Every row gives one point. Each copy is the shape, with its points in the same order, stretched, turned, moved and blurred by noise. Is it also mirrored, or only turned?

Shape, 7 rows:
[[ -4  98]
 [  7   6]
 [ -1 -71]
 [-19  17]
 [ 63 -46]
 [-38 -22]
 [ 40   7]]
Copy 1, 7 rows:
[[ 91  53]
 [ 28   4]
 [-34 -20]
 [ 25  33]
 [  7 -68]
 [-11  37]
 [ 45 -22]]
Copy 1 is: only turned
Copy 2, 7 rows:
[[-43 121]
 [  5  19]
 [ 21 -68]
 [-22  22]
 [ 60 -18]
 [-25 -30]
 [ 20  27]]
Copy 2 is: only turned

Shape, 9 rows:
[[ 18 -53 -12  13]
 [ -8 -35  -1 -13]
 [  4  20  14  -2]
 [-14  -2 -45  33]
 [-39 -26 -18  26]
 [ 10 -16 -64  41]
 [ 56   6   4 -56]
 [-96  34 -48  22]
 [ 20   5  43 -25]]
Copy 1, 9 rows:
[[ -55  -10   11    6]
 [ -17  -24   14  -20]
 [  27   -2   26   15]
 [ -14  -37  -26   38]
 [ -20  -63    1   12]
 [ -40  -21  -43   47]
 [  19   57    5  -27]
 [  48 -107  -43   18]
 [  23   19   55   -9]]
Copy 1 is: mirrored
Copy 2 (9 x 4):
[[ 14 -45 -12  34]
 [-27 -21 -13   8]
 [ -9  16   8 -25]
 [ 27  38 -15  46]
 [-15  25   6  49]
 [ 55  21 -31  61]
 [  4 -42 -52 -53]
 [-34 121   0  47]
 [-27 -31  10 -53]]
Copy 2 is: only turned
Copy 3, 9 rows:
[[ 20 -55 -25   3]
 [-22 -29 -21  10]
 [  4  20  13  12]
 [  7 -51  42 -12]
 [ -8 -62  25  24]
 [ 31 -68  39 -39]
 [ -5  39 -36 -42]
 [-60 -52  97  12]
 [  1  39 -27  22]]
Copy 3 is: mirrored
Copy 4:
[[ -24  -13  -50    9]
 [ -30   17  -33  -16]
 [  -7    2   15  -23]
 [ -56  -46  -10  -24]
 [ -70   -9  -14   -9]
 [ -47  -70  -29  -18]
 [  44   13  -31  -46]
 [-114  -20   34  -63]
 [  19   33    5  -14]]
Copy 4 is: mirrored

Shape (13 x 8):
[[-13 -28 -25  37 -20 -99  13  14]
 [ 54  74   4  46  -9  69  46 -39]
 [-21 -44   8   4 -44  27   3 -20]
 [-13  85  30  44   6  53  60 -15]
 [ -6 -39 -22  46   1 -34   1  89]
 [ 17 103 -56  13  36  47  24 -22]
 [-23 -50  13  -7 -48   3 -78 -31]
 [-23  96   0  32 -15  37  43  -4]
 [-20 -17  48 -19  18   7   3 -17]
 [ -9 -18  -6  68  16 -50 -47   9]
 [-35 -51 -26  34   8  27  38 -16]
 [ 13 -50  20 -13 -20 -60  -7  27]
 [ -1  92  -7  12 -16  20  34  13]]
Copy 1, 13 rows:
[[ -19   40   -3   39   53  -57   25  -55]
 [  32  -27   -6   16  -91   64   30   24]
 [ -60  -34   14   18    4   -9  -17   38]
 [  38   27    1   -8  -40   74   62   63]
 [  49  -13  -32   12   84  -44   -5   -4]
 [  46    3  -33  -48  -42   64   61  -21]
 [ -93  -14    7   -1    9  -17 -105   12]
 [  34   32  -33  -23  -38   48   55   38]
 [ -10   12   64  -20   -9   16  -19   40]
 [  -5   43   -5   25   59    9  -56  -50]
 [ -39  -44    4   23   45   23   43   31]
 [   6    1   40    9   21  -64  -37  -14]
 [  51   24  -31  -28  -40   16   46   19]]
Copy 1 is: only turned
Copy 2 (13 x 8):
[[  -5  -18   31   62  -38  -20   35    4]
 [ -17   52  -75  -63   43   83   32    6]
 [ -64   -8   10   -5  -15   49   -4  -18]
 [ -52   70  -50  -56   35   44   56   53]
 [  -7  -53   25   24  -46   19   10   68]
 [ -11   35 -121  -89   14   -2   41    5]
 [ -43    6    8    7  -32   28  -90  -37]
 [ -41   53  -50  -83   -8   16   52   22]
 [ -60   -5   10    8   52   -4  -32   -8]
 [ -22   -3  -26   50  -33    6  -22   35]
 [ -90  -38  -30   10  -19   36   38   -2]
 [   5  -42   53   41   -3    1  -23  -11]
 [ -21   44  -40  -89    3   16   40   24]]
Copy 2 is: only turned
Copy 3 (13 x 8):
[[-39 -21 -80  34 -76  15 -14  -3]
 [-14  42  27  13  80  22  47  -3]
 [-22  -3 -23 -18 -20 -56  -5 -41]
 [-71  50  34  18  28  14  48   8]
 [ -5  -7 -52  31 -63 -16 -55  59]
 [-46  37  -3 -38  71  51  35  42]
 [-16  -3 -35 -45 -31 -28 -54 -91]
 [-65  68  13  -4  12  26  36  19]
 [-48 -37  21 -19 -28 -17   4 -33]
 [-38 -17 -48  37 -28  20 -69 -18]
 [-53 -17 -47   8  13 -67  -3  -1]
 [  1 -41 -32  -2 -80  -3 -14 -16]
 [-44  58   8 -16  -4  39  35  31]]
Copy 3 is: mirrored
Copy 4:
[[-54 -27 -16  -5  37 -95  12 -44]
 [ 18  34 -32  39  60  46  57 105]
 [ 10   9 -19   6 -24  20  55 -43]
 [-32  77   8  30  46  41  37  95]
 [-36 -70  41  34 -11 -66 -16  -5]
 [-29  17 -45 -13  92  60 -12 103]
 [ 55  18 -35 -21 -43  -7  20 -78]
 [-49  73 -30  21  38  35   5  90]
 [  4  21  35 -39 -15  11  56 -10]
 [ 13 -12  24  11  47 -73 -22 -35]
 [-20 -19  22  21  42  31  35 -48]
 [-10 -38   6 -28 -42 -69  48 -28]
 [-51  46 -38   5  22  18   6  99]]
Copy 4 is: only turned

Shape:
[[ 32 -50  11 -15 -11   6  16   9  14 -37  19]
 [-25  31 -65  18 -20   8  -5  -3 -16  11   7]
 [  8   4 -23   0 -21  -3 -15  35 -15  11 -22]
 [ 22  17 -25   9  52  -8  22  -4  92  10   4]
 [-42  10 -22 -48 -24 -41 -12   0 -30   6  -1]
 [ 27  16 -12  20   0 -22  -4   4 121  17  10]
 [ 30  27   8   9 -19  -1  12   3 -16 -37  22]
 [-39  19  12 -22   2   2  -2 -14 -28  -3   2]
 [ 34   8 -13  23  30 -10 -18 -10 -29   5  -8]
 [ 21 -28  -2  32 -23  -5 -30  11  -3 -56 -15]
 [-36  27  10  24  15  -1 -10  41 -28   9 -14]
 [ 19  -7  -9  16 -26 -13  35   8 -14 -17 -58]
 [ 14  15   1  15  13  -7 -17  22 -12  -3  21]
 [-10   7  14   4 -16  11  -8  -7  -7  21  -2]
 [-18  22  -6  -2  10 -20   9  -4 -15   5  -9]
 [ 31 -12 -11 -93  -5   6 -18  -8 -14 -54 -58]
 [ 16   2   3  -8  -9   2  -3   9 -33 -30   6]]
Copy 1 (17 x 11):
[[  31    4   10  -19  -35    3   11  -11  -16   34    0]
 [ -58   10  -17   10    9   -2  -28   11   39   27  -22]
 [ -15   27   15   32    6  -19  -22    3   20   15  -18]
 [ -19  -34   32  -45   -9  -18    9  -22   66  -49  -38]
 [   8   21  -52   12   29  -34   29  -26   30   54    2]
 [ -35  -13   28  -24  -64  -29   13  -32   67  -47   -9]
 [  -7   43   -6    7  -18   43  -10    5   18   16   -1]
 [ -12    2  -48   14   29   -4   14  -23    5    8   -1]
 [  16  -12    7   18   40    7  -42   28   37  -20   -6]
 [  14   27   -7    4  -34    2  -57   -9   -2   14   -3]
 [ -28   32  -21   46   20   -9  -25   23   10  -22  -35]
 [  21   16   21   30  -17    3  -22  -49   25   28  -55]
 [  -4   25    0   16    9    8  -20   40   16  -15   -3]
 [ -22   -7  -14   29    0   -2    0  -13    8   -1   10]
 [   0    2  -22   17   23   -5    5   -8   34    4  -22]
 [  41   11    5  -35   49  -32    7 -100    4   40    5]
 [   7   31   -9    7    6   15  -17    4    0   25    0]]
Copy 1 is: only turned
Copy 2 (17 x 11):
[[  53  -46   26   34   -2  -15   51    0  -24    4  -42]
 [   4   22  -30  -13    4   33  -25   -4   49   41   22]
 [  16   10    3    5   17  -30    0    8   14   34   32]
 [ -16   -1   67 -104   -7    1  -19    2  -18    2  -38]
 [   6   20  -44   18  -12   -3   12  -23  -14   14   57]
 [ -17    0   93 -107  -32  -42  -38  -40   -5   -7  -49]
 [ -19    1   17   46   16   30   29  -35    5   14    4]
 [ -16    0  -24   32   -5   28    4   -4   -3  -25   44]
 [ -31  -36   -7   22   23   16  -22   24   -7   39   20]
 [   5  -63   -4   25   36  -44   36   -3   19   -4  -40]
 [ -21   -9   -8    8   38    3    6   10   35  -25   74]
 [  -2    9   17   28    4  -30   62   50   20   16   14]
 [  -7  -25    9   15   31    6  -11  -23    2   13   27]
 [  -7   -6    9   28  -20    3  -22    3    8   -9   26]
 [ -24    4   -7    6   -1   20   10    7    2    4   45]
 [  23   38  -24   43   11  -29   40   17  -66   -4  -50]
 [   8  -17  -10   50   21   16   28  -10  -11   14   12]]
Copy 2 is: only turned
Copy 3:
[[ 42 -22  -3  26  10   9  34   5   9 -30  -4]
 [-23  25  16 -18 -29  38  18  -1  -9  21  47]
 [-21   0 -18  -4 -43  37  16 -11  -8  14  -1]
 [ -7  24  43  -9  21 -12  57  62  71   9 -46]
 [-28 -19  10 -35 -29   1 -12 -18 -55 -25  44]
 [  3 -22  67 -18  10   7  53  74  55  40 -51]
 [-12  -3  19  33   2  48  -3  -5   4 -37   3]
 [-28   1  21 -10  10  -3 -22 -35 -26 -12  25]
 [-34  16 -29  15  -5  32 -25   4  22 -13   9]
 [-16 -40 -18  33   3  45  20  -3  14  -1  29]
 [-61  20  -9  -7   5  28   6 -20 -34  41 -13]
 [-24 -19   1  52 -46  -3  32  -2   2   2  21]
 [-29   8 -10  -3   6  45  -4   3  -2  -6 -15]
 [ -4  -5  17  -2  -3   9 -25 -20 -10  21  -1]
 [-40   6  12  -1  -8   0   0  -1 -16  -6  15]
 [-10 -38 -10   2 -35  -6   1 -56  50 -89  28]
 [-13  -5  -9  18  -4  36  -5 -21  -5 -33  18]]
Copy 3 is: only turned
Copy 4:
[[ 35   4  33  -1  13 -39  25 -38  14  -5  16]
 [ 13  31 -37 -24 -20  65   3  27  54   1 -10]
 [ 27  -6   2 -20 -36  34  34   9  14 -22  -7]
 [-40 -45 -25  -6  44 -14  47 -34  56  19   0]
 [ -9  26  -4 -52  -7  56  -5   3  -5 -46 -18]
 [-36 -33  -4  26  47  14  73 -36  57 -12 -62]
 [ 21  26  18 -10   9 -30  11  36  22 -10 -20]
 [-15  35  -4 -13 -20  11   2  20 -19 -26   8]
 [  5 -44   4  -3 -15  -3 -20  54  24  13  -1]
 [ 51   3  40  33  -3  14  24  15  13 -16  19]
 [-18   5 -14   8 -43   9  34  33   4 -47  28]
 [ 64 -28 -27  -9 -19  -2  44   1 -33 -28 -20]
 [-16  -6  15  -2  -5   3   6  32  35 -15   8]
 [ -8  12  -4   8 -33  19  18  12 -15 -12 -27]
 [ -8  -5 -18 -18  -8  16   7  19   3 -27 -10]
 [ 50   7  52 -67  10  22  40  -6 -40  14  23]
 [ 28  22  21 -16  -3 -16   7  27   8 -15  10]]
Copy 4 is: only turned
